Each row is a point. Two turns around zero, p and q, are shown by what they do to some points. Where does a point land after both, in the order given? Backwards means that the second turn is done in reverse. Each puzzle has new turns, and all numbers are rounded.

Turn p:
[ 3.8 -1.2] => [3.9 0.6]
[-1.5  0.2] => [-1.4 -0.5]
[-1.8  3.3] => [-3.1  2.1]
[-0.5 -2.4] => [ 0.6 -2.4]
Turn q:
[-1.6 -3.5] => [ 2.8 -2.7]
[2.4 2.1] => [-1.2  3.0]
[ 2.7 -1.5] => [2.3 2.1]
[-0.4  1.5] => [-1.5  0.1]
[-3.1  1.5] => [-2.4 -2.4]
Where do these land?
p, then q: [3.8 0.0] => [-0.5  3.8]
q, then p: [-3.9  2.0] => [-1.5 -4.1]
q, then p backwards: [-1.0 -0.3] => [-0.5 -0.9]
p, then q: [ 1.0 -1.8] => [1.7 1.2]

Turn p:
[-1.4  0.8 -3.6] => [ 2.6  1.5 -2.5]
[-1.4 -1.7 -0.6] => [ 0.1 -1.4 -1.8]
[-1.0 -3.3 -0.6] => [ 0.4 -3.0 -1.7]
[1.3 4.4 3.2] => [-2.8  3.6  3.2]
[ 2.4 -0.2  1.7] => [-0.6 -0.8  2.8]
Turn q:
[ 0.9 -3.8 -2.4] => [-1.2  0.2 -4.4]
[ 2.5  1.6 -1.4] => [0.3 3.3 0.2]
[-2.2  3.3  1.5] => [-0.3 -0.9  4.1]
[-1.2 -1.2  2.3] => [ 1.1 -2.6  0.0]
Where do these land?
p, then q: [1.1 0.8 3.6] => [ 0.2 -3.4  1.8]
q, then p: [-1.7 -3.4 -4.6] => [ 1.7  0.9 -5.6]
q, then p backwards: [1.5 1.2 0.2] => [ 0.8  1.5 -0.9]
p, then q: [-0.9  1.4  0.8] => [-1.0 -0.1  1.5]
